Every row gives one point. A path goes straight from each point to the next, and from the last back to the first. The post is the endless flat space through its rows: a point in 2 columns, a line in 3, a plane in 4, and so on, so that a path can go around it. Count how often the path circles the post. Going back the other way cancels.
(in the rows, 128 means zero)

Post (2 x 3):
[[ 91 105 135]
 [151 153 172]]
Path:
[[ 68 133 178]
 [ 75 146 174]
 [ 86 100 177]
 [116 105 162]
 [162 120 142]
 [155 169 105]
 [ 69 102 111]
 [117 175 172]
 [105 117 218]
 [160 142 191]
 [185 110 217]
 [140 104 156]
 [155 148 110]
 [140 169 146]
 [ 91 180 144]]
Times around: 2

Post:
[[ 88 144 193 135  77 129 130 113 128]
 [169 179 131 141 135 122 124 212 121]
 [ 55  88 194 169 174 140 184 165 138]
 [164 189 151 137  86  86  87 111 182]
 [103  98 147 160 156 177 158  90 140]
 [150 152  97 123 138 105 182 166 123]
 [ 84 124 172  89 141 111 109 162  96]
 [121 140  87 135 125 106 103 181 100]]
Path, 26 rows:
[[113 145 106 142 139  88 101 103 157]
 [ 94 172 160 144 156 137  99 160 129]
 [138 200 175 168  94  88 221 151 128]
 [110 124 127 125 129  60  88 162 123]
 [158 124 173 152 113 104  83 224 140]
 [ 65 104 163 161 118 109 114 177 159]
 [127 159 125 124 118 174 146 171 109]
 [141 201 100 141 134 147 137 198  86]
 [ 84 130 129 148 139  85 119 159 117]
 [131 129 155 178  62 143  93 140  93]
 [153 117 121 152 137 154  97 177 131]
 [118 115 137 182 103 156  73 190 177]
 [149 101 119 185 126 138 135 133 146]
 [122 120 136  75 175  61 119 168 102]
 [137 222 123 131  92 124  93 157  59]
 [ 90 138 115 151 163  98 123 177 146]
 [155 166 125 152 127 178 147 129 135]
 [116 168 144 186 172 130 121 185 111]
 [128 113 133 194 187 104 157 148 148]
 [137 112 121 159 120 125  96 155 107]
 [146 139 120 123 136  89 131 168 169]
 [ 78 117 126 120 114 124 131 125 156]
 [ 92 117  93 110 168 159 154  82 122]
 [106 175 110 170 138 123 158 115 102]
 [162 156  76 145 139  75 104 151 103]
 [120 108  43 249 144 153 113 166 103]]
Times around: 2

Post, 17 rows:
[[137 119 134 161 143 140 162 152 157 108 155 152 207 184 102 143 160 164]
 [153 165 196 151  88 163 130 132 162 125 195 171 166 140  97 114 110 158]
 [121  96 163 107  72 142 104 145 228 124 143 109 121  96 139  78 147 150]
 [154  86 123  85 164 131 136 168 185 115 219 154 173 101 129 162 148 166]
 [175  81 136 134 144 131 116  94  74 132 111 125 173  98 106  95 179  93]
 [ 92  60 166 102 164 186 106 174 133 106 164 132 177  87 142 153 140 159]
 [ 90 200 178 175 105 115 168 134 139 113 101  93  57 118 149 124 128 168]
 [162 127 133 121 166 135 179 157  99 134 125 125 171 153 138 131  97 110]
 [112 115  85 112 221 122 113  87 101 130  76 123  88 150 177 104 157  54]
 [159  99 181  96  96  69 157 131 163  98  93 142  31 161 153 140 125 113]
 [130  77 116  54 109 145 141  87  71 129  78 133 134  84 169 160 142 102]
 [115 127 123 141 159 125 141 192 149 150 141 172 151 142 152 134 176  67]
 [ 88 171 190 117 153  87 106 146 208 160 130 100  90 145 162 123 159 207]
 [128 174 167  88 146 143 168 201 137  80 147 148 122 170 164 105 147 158]
 [129 154 134 162 178 146  84 174 136 115 103 153 168  83 131 121 129 134]
 [121 173 139 182 170  77 108 125 147  85 151 149 204 101 168  87 100 123]
 [107 128  97 130 119 107  66 125  80 126 146 135 138 119 110 145 130  84]]
Path:
[[177 141 133 116 147  82 119 165 190 169 102 134 159 103 169 140 155 156]
 [131  89 126  51  93 175 144 118  27  81 161 199 150 161 138 178 120 139]
 [ 95  90 160 169 183 148 144  82 168 104 149 160 147 166 126 152  98 157]
 [ 87  97 150 134 181 147  97 172 152  70 141 189 161 128  92 108 173  76]
 [181 175 178 126 114 111 175 115 130  97 180 199 153 117 139 149 115  71]
 [122 179 137 137 144  77 128 174  56 105 235  99 117 153 118 167 147 154]
 [ 82 127 154 104  56 162  65 192 130  76 211 140 156 104 194  70 167 165]
 [132 175 181 150 131 145 189 173 155 131 124 207 110  45 183 146 131 150]
 [121 133 100 133 224  98 156 116 164 110  97 127 137 154 113 135 128 126]
 [ 84 129 179  74 121  96  86 145  99  70 107 131 160 104 173 127 137 121]
 [129 122  58 173 187 168 106  87 170 176 180  86 157 152  92 184  77 104]
 [123 134 150 116 139  99 156 113 196 166  89 102 155 126 133 133 166 125]
 [144 102 126  80 118  95  88 178 114  92 135 149 144  98 124 107 156  95]
 [152 111 167 162 154 111 147 147 118  92 131 141 132 155 135  70  54  90]
 [134 148 164 194 180 159 103 148 150 214 122 129  75 165 115 131 140 121]
 [167 121 177 168 132 158 150 152 140 149  67 167 137 112 139 174 163 127]
 [159 101 140 150 165 156 139 102 116 165  93 101 179 140 100 138 130  85]
 [105 104 200 166 171 136 145 182  61 141 134 106 159 129 102 130 108 101]
 [ 99  76 151 186 168 124 123 128 142 163 153 201 180  98 110 169 154 134]
 [146 106 109 161  76  91 120 161 184 128 132 155 157 118 137  96 151 126]
 [190 116 163 164 142  84 141 205 108  95  98 127 158 161 130 104 146 159]
 [120 182 136 160 142  88 143 249 155 141 153 140 125 139 144 130 123 194]
 [131 127 190 153 165 113 162 173 102  74 106 184 116  90 135 160  97 113]
 [113 151 177 122 105 116 171  87 168 143 119 152 138 121 133 131 144  90]
 [204 133 188  97 113  73 161  64 172 113 113  90  69 148 161 143 146 152]]
Times around: 1
